Each row is a point. The window is the flat piece filled in between its corners: a triangle in 3 columns, a solid with four corners in 4, and so on. A path goes straight from each point to the next, and from the last back to the first. List the points from which the path goes on through the window.

Window, 4 rows:
[[-90 -26  80 -23]
 [ 37  40  30 -11]
 [ 46  -7 -38  35]
 [ 55  -5 -24 -23]]
Path:
(1): [ 56  38 -38 -15]
(2): [  6  60  17 -28]
(3): [ 35  23  54 -18]
(4): [ 26 -16  63   8]
(5): [ 16  17 -28 -58]
(6): [-37  -3  -6 -37]
(7): [ 18   8  97 -40]
(8): [ 56 -29  45  28]
Through the window after points: none

Window, 6 rows:
[[-25 -31 -47   0  52  -9]
 [-23 -12 -13  35  17 107]
 [-11 -87 -35 -23  18 -43]
 [ 50   1 -53   4  45  95]
 [-38  37  59  -8 -38 -30]
 [-18   0   7  70 -30  -5]]
Path:
(1): [ 21 -31   6  18  72 -26]
(2): [ 52 -68 -14  27  93  57]
(3): [-30 -14 -95  -1 -11  42]
(4): [-33  34 -14 -13 -90  14]
(5): [-21  10  58  13  27 -10]
(6): [ -5 -33 -17  17  42  14]
(7): [-38 -36 -46 -10   2  15]
(8): [-15 -40 -35   9 -18  12]
Through the window after points: 4, 6, 8

Window:
[[ -8  44 -32 -15 -18 -40   3  23]
 [-14  -8 -26 -12  10  34  98 -10]
 [ 41  45  17  38 -60 -21   4  69]
 [-20 -45  75 -80 112 -45  74  10]
 [ 47  -8 -82  75 -38 -14  -4  29]
 [ 33  52 -10   1 -11  24 -40 -69]
 [-20  13  -4  55 -59 -11 -37  31]
 [ 42 -57 -81   2 -76  11  16  20]]
Path:
(1): [ 16 -25  -2  26 -58 -22  50 -52]
(2): [ 29  12 -48  32 -19  24  -6  77]
(3): [  2  -5 -35  -5 -39  70  23  74]
(4): [ 10 -21 -12  35 -12 -69  30  20]
(5): [ 16  -7 -27  48 -56 -50  17   6]
(6): [ 37 -14 -75  30 -16  35 -15  40]
(7): [ -5   3   3 -31  30  13  21  23]
(8): [  2 -12  47 -15 -20 -47  60 -37]
Through the window after points: 5

Window, 9 rows:
[[  -7   -3   -3  -37  -37  -21  -27   41   11]
 [ -11   78   -4   52 -114  -51  -15    9  -15]
 [  43   59   38    9  -27   11   75 -109  -46]
 [ -39   49    6   -6   14   -6   -6  -84   10]
 [  10  -44    4  119  -24   32  -17   19  -10]
 [  49  -20  -25  -25  -42   27   73  -29   90]
 [   3  -12  -26   34  -13   73  -75   70   21]
 [ -30  -56  -37   29  -43   70   57   -1   26]
 [  38   10  -32   15   93   55   39   -1   14]]
Path:
(1): [ -2   7  10  34 -25  61  41  -5  23]
(2): [ 48 -54 -73  24   0  -2   4  -6 -32]
(3): [ 29 -54 -74  -4   8  16 -40  16  10]
(4): [-2 65 32 53 19 71 43 14 19]
(5): [-49  33  77  16 -18  46  -3  17  34]
(6): [ 41 -29 -90  47  -4  25 -47   5  -9]
(7): [ 41 -31 -77  26 -24  -9   8 -27   8]
(8): [-13   7   0   2 -34  28  23   2  65]
(9): [-20  27  43  89 -41  56  -2  60  39]
(10): [ 22 -38 -20  72 -21  12 -11 -15 -23]
(11): [ 15 -33 -45  -8 -39  -4  34 -56 -21]
(12): [ 15  58  20 -11   0  39  24  20  70]
(13): [-26 -11  56  58 -34  57   1   6  38]
(14): [ 12  18 -78  -6 -51 -35   3 -44 -29]
(15): [ 19  -6 -51  46 -16  28 -44  23  -2]
(16): [-20   7  40 -15 -30  60 -15  44  44]
Through the window after points: 3, 5, 9, 15

Window, 12 rows:
[[ -41   33   -4   -5  -10  -14  -23   -8   25   17    8   40]
 [ -68  -98   -2  -13  -13  -72   39   42  -28    8   56   -8]
 [  23  -46   64    2   44   62   15   28  -12   24   29    2]
 [  18  -70  -17  -71   17  -15    3   20   64  -13    0   -2]
 [ -66   26  -55   30   32    1    2   30   49  -21  -28   42]
 [ -26   60   42  -11  -23  -41  -30   33   50   -1   -5  -55]
 [  91  -11   21  -56  -16  -35   -4   -7   30   39  -53  -20]
 [ -23   31  -11  -48  -16   21   12   28  -47   55  -11   -4]
 [   3   17  -44   23  -49   31  -49  -27   54   32  -18  -65]
 [   0  -16   13    7   10  -58  -40   -3    1 -121   -6   66]
 [  22   33  -25   -7  -50   37   51  -46  -33  -10  -10   48]
 [ -65  -78   13   -1  -53  -11   -2  -10   17    6  -11  -37]]
Path:
(1): [-15  12  25 -59  32 -14 -23 -48 -16   3 -34   3]
(2): [ 67  10 -23  46 -83  27  13  52  69  -7  -5   6]
(3): [ 37  -4 -25 -39 -92  29 -12  44 -31  28 -22  18]
(4): [  3 -12  21 -19   7  -9   1 -13  17  18   3 -19]
(5): [-38  48  -7 -20  26  -1   6 -48  -5   2  -4   7]
(6): [-16 -58   1  -9 -67 -26 -23  88  24  37  16  26]
(7): [  3 -16 -18 -18 -46  31 -38  54   9 -30   8  76]
(8): [ -9 -17 -17 -33  38 -30  52 -39  42  16 -21 -48]
(9): [-44 -33  17   0  34 -11  13 -20   9   3  -1  -9]
(10): [-26 -11 -15   4 -31   3 -12  29  26 -13 -12  14]
(11): [-37   7 -41  25 -91 -42   1 101  28 -17   1  -5]
(12): [-27 -37   1 -36  16 -16   5 -56 -11  23   8 -13]
(13): [-42   7 -28  -6  46  -5 -16 -17  11 -11 -17  14]
(14): [-27  15 -27  27 -27  -7  13  54  60 -11 -21  28]
(15): [ 33  -3  27 -32 -68  10  11  66  54  -7   1  30]
(16): [ -8 -22  -9 -16  21 -43 -16 -51 -17  14 -11 -25]
Through the window after points: 5, 7, 9, 13

Window (14 x 14):
[[ -17  -97   95   19   22   22   25   22    7   15  -30  -19   37  -53]
 [  42   33   22  -25   43   36  -31   53  -27  -11   81   56  -68   -6]
 [  50   30  -16  -64   68    7  -54    7    9  -59  -59  -18   -8  -24]
 [ -42   36   -9   -5   22  -32   37   35   26  -28   41   61  -29    1]
 [ -46   26   18  -15  -79   -5  -73   47  -29   -1   29  -59   19  -42]
 [  -6  -19  -10   87   26  -30   22   -7   44    2  -17   79  -26  -47]
 [  10   13   21    6   52   28  -31  -48  -26  -10  -83   -5  -88    7]
 [  37   71  -69   -7   -8   -5   36   -8   13  -22   65   35   -2    4]
 [  79  -26   86   23    7  -17    7   11   -5  -11   39  -85  -17   28]
 [   6  -37   14   31  -16   42   57   89  -13   -1  -52   26  -77   -2]
 [   3   19    1   26  121  -52   24   30  -51   43   59   -9  -34   61]
 [  41   -4    8    4  -29  -57   -6  -60   13    1   37   21  -42 -103]
 [  36   -3  -29    0  -32  -49   -3    1  -23   30  -20   17  -32   86]
 [  12  -51  -72   -1  -67  -17    5   17   12  -14   11  -28  -25   69]]
Path:
(1): [ 16 -19  11   9   9  -9  -6  27 -65 -80  14  25  17 -42]
(2): [  0 -21  10  21  10 -12  23  40 -41 -24   4   5 -35   8]
(3): [ 18 -12  22   6  31  17  12  27  16  32 -25   7 -38   1]
(4): [ 66   9  11 -39  21  -3  -6  25  60  52 -41   3 -60  17]
(5): [-33  15  -6  29  31 -31 -17 -16 -69 -60  69  -4   5   6]
(6): [-19  -2  16  11 -34 -24  -4  22 -58 -43  28  -4  39 -10]
(7): [-11  36  -2 -22 -40   6 -62  34  16  23  17 -44 -31 -33]
(8): [ 17  13 -11  -4   8  -3   6   9  48  49  28 -19 -64  20]
Through the window after points: 2, 6

Window:
[[  82 -118   36   30  -33  -17   52   -4  -41   46   12  -11   12   -8]
 [ -83   12   45  -16   -1  -70  -52  -23   21   69   15   29   -2   21]
 [  68   90   50   60   70   15  -12  -70   40   14   44   -8  -15  -18]
 [  31   31   69   12  -25   18  -31   -3  -75   25   40  -16   63    0]
 [  10    6   67   20  -19   55   -7    3   13  -15    9  -26    2   39]
 [  92  109   -2   65   76  -13   47    2   40   21    4   38   66   11]
 [  22    0  -12  -36   11   12  -53   46  -16   -7   23   -2  -23   20]
 [  18   46   62   97  -19  -13  -51  -10    4   36  -10   10  -32  -14]
 [ -44   15   29   -8  -47  -31  -17   13   24  -67   62   15   24  -12]
 [   9   66  -72   31   16   21  -18  -29   28   35    9  -39   23   32]
 [  67  -16   31  -35  -38  -27   52  -32  -37   -7  -28   44   53  -22]
 [  19  -26   -7    3   71  -14  -45  -56  -11  -41    6   19   49   37]
 [ -18   42  -70  -30  -32   41   70   66  -83 -103   56  -10  -24   82]
 [  23  -74   16   59   13    1   70   22  -48  115  -68  -41    2  -75]]
Path:
(1): [ 22  13  10   0 -30 -27  11   0 -20 -23   3 -34  20  21]
(2): [-18  33  48 -24   9 -88 -14  -3   8  11  36 -31   9  18]
(3): [ -7 -10   8  23  13  15 -28 -29  -2  34  -6  50  19  14]
(4): [ -8  25  47  18 -28  99 -27  23  32  31  14  67  12   0]
(5): [ 11  14   6   8   3 -70  16 -17 -17 -51  31 -62  15  28]
(6): [ 39  54  43  17  -6 -24   1 -28  -4   5  12 -29  29  24]
(7): [ 22 -34  -2  42  12  95  24  55 -14  45  20  69 -34 -64]
(8): [-16   5  11 -11   3  63  26  26 -25 -32  71 107  -2  -8]
Through the window after points: 2, 4, 8

Window (14 x 14):
[[ -67    8    8   -3   -9  -17   21  -23  -33   26   34  -27   -4  -23]
 [ -36    5  -11  -99  -56   21   34   -2  -26  -28   28   93   -8  -14]
 [ -15 -107  -27   27 -106   -5   -2  -32   82  -25   56   38  -28 -115]
 [  20    1   14  -76  -46  -23   29   37  -68  -34  -35  -23    4    8]
 [  17   14  -51  -54  -37  -18   81    0  -23  -13   -2   15   52    4]
 [ -19   77  -31  -18   24  -19   -2  -29   14 -108    9   10  -33    3]
 [ -46  -34   18   20  -11  -25   50  -43   67  -75    5   91  -63  -21]
 [ -17   53   -8   -9  -32   47   49    2  -29    9  -23   44  -27  -52]
 [ 106   13   16  -48   46    0   28   10  -30   30   49   15    1  -22]
 [  58  -32  -46   -9    0   38   29 -112   14   76   65  -95  -66   44]
 [ -28  -36  -27   66   -8   14  -74   30  -61  109   68  -10  -19   88]
 [ -25    7  -50  -69   -6  -31    9   63  -26   28    6  -19  -38   20]
 [ -52  -13  -13  -20   41   48   28    6  -25  -55  -14   42  -17  -38]
 [  -4   13   -1  -39   38  -28  -67   16    8   16  -33    4   11   23]]
Path:
(1): [-38 -26  44 -61   9  63  33   9  55 -27 -15  27   1  14]
(2): [-19   7 -16 -63 -47  14  33  28  24 -15 -25 -35  15   9]
(3): [ 24   6 -21  -3  41 -36   4 -32 -54  19  39  60  -1 -14]
(4): [ 19   8 -46 -36 -16 -11  55 -35 -67  13  -6  34  -3  -5]
(5): [-24  -1  23 -52 -17  24  -7  67  79 -25  58 -11   0  -7]
(6): [-26  17 -15 -63 -20   5  47  32  36   6  45  10  15  12]
(7): [  8 -45 -11  18 -45 -14 -23 -51 -72 -46 -28  47 -54 -42]
(8): [-12 -39 -29 -61 -17 -48 -15 -81 -94 -16  25  24 -41 -14]
(9): [ 20  20   0  21 -25  37  43  40  68  45  26 -23  -4   2]
(10): [ 17  -8   4   1 -40  34  -8  23  56  38  85 -36 -16   2]
(11): [ -20  -11  -42  -19   -3  -45  -12  -24 -102   15  -27   34  -18   43]
(12): [ 20  12 -75   3 -27 -89  -5 -28 -91  -7  34  -2 -38 -22]
Through the window after points: 2, 4, 6

Window, 14 rows:
[[ -20  -17  -19    2   10  -51   58  -11  -36   15  -24  -39   49   36]
 [  69  -11   46   42  -53   41   74   15  -29  -11  -13  -14  -25  -34]
 [ -32   28    8   30    1  -42   -4    0  -29  -43   31   63   36  -18]
 [  -8  -60  -16  -27   44  -13  -44  -16   10  -33   -7   48    9  -24]
 [  55   37  -18    6  -22   35   22  -15  -65   29   29  -12  -39  -40]
 [ -18   18  -34  -13   34    3  -85   30   94  -44  -55    9  -24   -1]
 [  36  -18    1   27   60   50 -116   61  100    3  -15  -60   21  -32]
 [ -26    1   21  -14  -38  -51   79  -40  -47   10  -29  -70   31  -77]
 [  44  -29  -30   23    9  -32 -109   66   64   17  -71  -16    7  -39]
 [ -64  -27  -15  -21  -43   -2  -13   12    4   14   16   29   28    1]
 [  -8  -41  -14    9   37  -45  -60   63   74   -9   25  -25  -40   -9]
 [ -56  -10   43   -2   -6  -28    6   -7  -88    3  -41  -27   -4   -9]
 [ -27    6   25   23   23  -13   21  -19    3   49  -24   44   -9  -32]
 [  66   -7   -9  112  -54   66    0  -55  -16    0   24  -25  -60  -37]]
Path:
(1): [ 41  10  20 -26 -25 -36 -18   8 -14   9  50  -9  -5  -9]
(2): [-40 -20 -22  42  23  -1 -13  -3   2  -6 -48 -11   2 -34]
(3): [ -9   6 -23  34  13   8  -6  57  -5  16 -33  18 -27 -73]
(4): [  6 -15  15   6   1 -26 -20 -20  14  17 -18 -10   8  -9]
(5): [ 39 -14  38 -19   1 -34 -16 -26 -16 -28  -7  13  26  23]
(6): [-92 -11 -49  36  -6  11 -10  35   8  13  14  33  -6 -67]
(7): [-51 -57 -49  63  35  21  -6  67   4  60 -22  17  13 -29]
(8): [  8   9  23 -29  -4 -23 -26 -26   5 -38 -20 -22  -2 -24]
(9): [ 16  35  68   3 -23 -52  17 -53  23  21   8   5  21  -7]
(10): [-30 -48 -61   4  17  19  10  32 -50  -5 -34 -21  -9 -51]
(11): [-28 -79 -46  76   9 -18 -54 121  23 -43 -51 -60  12 -58]
(12): [ 30  23  23 -33  26   6 -51 -30  62  33  30   9 -17   7]
Through the window after points: 3, 5, 7, 9, 11

Window:
[[  4   2  58 -10 -30 -46  20  55 -67 -30  13 -22 -12 -14]
 [-16  17   1  16  65  22 -28  27 -19  26  -9 -10  -3  67]
 [ -2  10  67 -53 -25  -2  45  13 -80  -2  -6  19 -40  38]
 [-12  68  61 -21   6 -25 -28 -10  61   0  27  -3  -6  99]
 [ 59 -54  71 -37   4 -25  27  16 -60 -16  -7  10   9  28]
 [-41 -15 -85 -19 -16 -47  28 -12 -38   3 -14  14  29 -19]
 [ -7  41 -65  21  -5   7  27 -42 -13 -35 -36  -3  14 -38]
 [-11  41 -53   1  21 -25 -30  -5 -65 -22 -33  58  35 -14]
 [ 24  44   8 -21 -11   9 -47  26  42  55  -7  11 -17  43]
 [ -4  27  64  23  60  25  16  38   3  45  33  60  19  36]
 [-62  50  65  22 -28  39 -52 -19  47  21 -15   5  44  58]
 [-27  -2 -89 -29  11  30  -7  11 -38 -60   9  38  25 -33]
 [-39 -32 -33  -8 -20 -38  -4 -55 -67 -50  -7  21 -36 -77]
 [ 30  29  21  10  30  30 -14   6 -56  48  65  12  35  51]]
Path:
(1): [ -4 -16  -4  10 -21  -9 -30   7 -45 -25 -17  24  -4  27]
(2): [-21  27 -32  88 -22 -14  12  12  -7 -20   0  -6  37 121]
(3): [ -4  16  16 -37  33   7 -18   2 -15  18  14  29  10 -29]
(4): [-27  33  46 -20  41 -27 -45  18 -27  27 -20   1  32 -41]
(5): [ 17 -17 -37   0 -66 -16  64  10 -39 -44  24   5 -26  55]
(6): [ -5  10  14  29 -16   5 -19  -3  -3 -41 -10  62 -33  52]
(7): [ -2  47   7 -44  48 -16  18  16 -54  52  18 -35  62 -16]
(8): [-26  -1  -3 -26   4 -16   9 -12 -37   4  -6   9  15 -17]
(9): [ -8   1   7  17  -8 -14 -11  -7 -38 -33   5  31 -22  -6]
(10): [-13 -24 -19  53 -27 -40  31  10  -7 -12   8  50 -34  36]
(11): [ -8  61   5 -66  34  29 -26 -16 -32  -9 -44 -35  40 -30]
(12): [ 14  44  24 -71  33 -21  69 -31 -25  14  12 -19  27 -51]
Through the window after points: 4, 6, 8

Window:
[[  10    2   23  -21   -7    8   78    6   23  -11  -29    5   -9   -3]
 [  31   25   11  -17    6   44   29    3  -30  -25   -8   54    1    0]
 [ -12   10   73    1   15   17   25  -46   -3  -25    3   53  -18  -39]
 [ -38   -7  -44   68   13   50   17  -41   21   33  -71   63  -45  -16]
 [ -42   21  -16   11   51   -2   13    5    4   43   -6   71 -106  -57]
 [ -40   27   78   27   16   28   39  -16  -54    6    4   31   -5   31]
 [  23   71  -57   43  -44  -45    5  -38  -24   14  -27  -35   23  -41]
 [  36   25  -12   72  121  -16  -25  -64  -50   27   -6  -28   48  -24]
 [ -37   28  -66  -41  -19   25    8  -47    5  -17  -67  -32  -27   12]
 [ -24   -9   -2    6   -9    8   29  -28  -11    2   40   28   14   14]
 [ -31   68  -49  -25   -7   62  -46   -2   30   32  -25  -59   69   12]
 [  33   59   61  -53    1  -36   -7    2   33  -32   31   11  -34   54]
 [ -11    3   -3   40    2   24   38    2    2  -64   -5   -2  -27  -12]
 [-113   51  -63   13   25   19  -12  -19    7  -12  -55   -3  105   39]]
Path:
(1): [-15 -48  -3  17  -4  -6 -13  42 -18  25 -24  25  27  -9]
(2): [-42 -59 -12  -8 -43  -8 -22 -29 -24   1 -43  18   5 -18]
(3): [ 11  82 -11  11  44  45  74 -12  29  -5  -9  15 -27  15]
(4): [-17  58 -41  37  41  94  81 -43  38 -23 -11  17 -35  -8]
(5): [-19   5 -16  -7  -3 -32 -33  -7 -15  14 -30   8  32  -4]
(6): [-29 -30 -15 -71 -33  -4 -41  26   8 -13 -53  33  -2  15]
(7): [-10  46  12  20  18  12  30 -44   2  -8   0  10 -13  -5]
(8): [-19  54  -8  22  28  29  43 -61  -4 -10 -14  10 -10 -13]
Through the window after points: 2, 6

Window, 14 rows:
[[  -1  -36  -15  -29  -10   12  -25   30   34  -37   70   82    5    2]
 [ -60  -17   39  -83 -102   27   66   14   -7  -37  -87  -37  -27   28]
 [ -89   12  -12   -5    4    6  -25  -12  -34  -19   21  -36   42   -9]
 [ -71    0   53   -7   27   25    0   26  -51   29   11   -1   30   38]
 [  10   30  -18    8  -32   43  -40   57   10    2  -19  -23   12   13]
 [  -4   15  -16   82  -86   -1  -34    9   22   36   -3   84   30   18]
 [ -67  -68  -18    2   79  -43   -1  -12   43  -37  -57  -30  -51   32]
 [ -34  -26   10  -38   52    4   19  -44   81   -7  -15   -8   18    1]
 [ -10   18   71    3  -50  -62   34  -29   16  -38  -29  -44  -11   31]
 [   0 -107  -33  -20   43  -26   23   11   13  -23    2  -58   69   -7]
 [ -19 -106  -46   47   -3  -29    0   96   71   64  -15  -43 -108  -84]
 [  52   51   47  -40  -85    9   16  -90  -28  -43  -42   89  -19   19]
 [ -89   28   -3   49   32    5  110   70  -58  -17   54   22  -14   -8]
 [ -80   -3   61   35   33   -9   -1   12   16  -49  -68   35  -14  -28]]
Path:
(1): [-54 -43  33  -2 -19  29  12   7  -6 -34 -18 -29   1   5]
(2): [-22  54 -62 -72 -39 -65  25   9   9  15 -27  23  30   7]
(3): [-44 -19 -21 -37 -38 -38  21  82  10  -3 -33   7  37   6]
(4): [-19 -44  44  -2  39  42  18 -79   9 -53   1 -45 -37  -2]
(5): [ -3 -23  55  37  -6  91  25 -22  -3 -37  -7 -16  16   4]
(6): [ -67  -11  -26  -57   -9 -110  -29   19   29   18  -43   15   -9   15]
(7): [-26  65   9 -67   7 -64 -13 -18  20  28 -46  44  19 -19]
(8): [-56 -62  25  42  -8  39  20  18  -1 -41   2 -26   2  20]
(9): [-13 -23  44  82 -19  54  66   8   5  -5  17 -39 -35 -12]
(10): [-50 -14 -38 -94  -4 -62 -25  16  17 -15 -30  11  17  24]
(11): [  6  22  -7 -59 -36 -36  55  54  10  30 -45  22  38  16]
(12): [-48 -28  36  -1 -35  30   6 -23  -5 -38 -22 -10 -38   6]
(13): [-21 -49   7  27 -26  12  30  -5  22 -41  -4   2 -43  -5]
(14): [-37  25 -15 -64   9 -46 -38  38  38  31 -39  20  57  -1]
(15): [-58  -9 -18 -58  36 -69 -26  26  37 -19  22  54  25 -19]
(16): [-44 -17  32  60 -40  70  38  24 -30   5 -35 -99 -18  32]
Through the window after points: 1, 7, 11
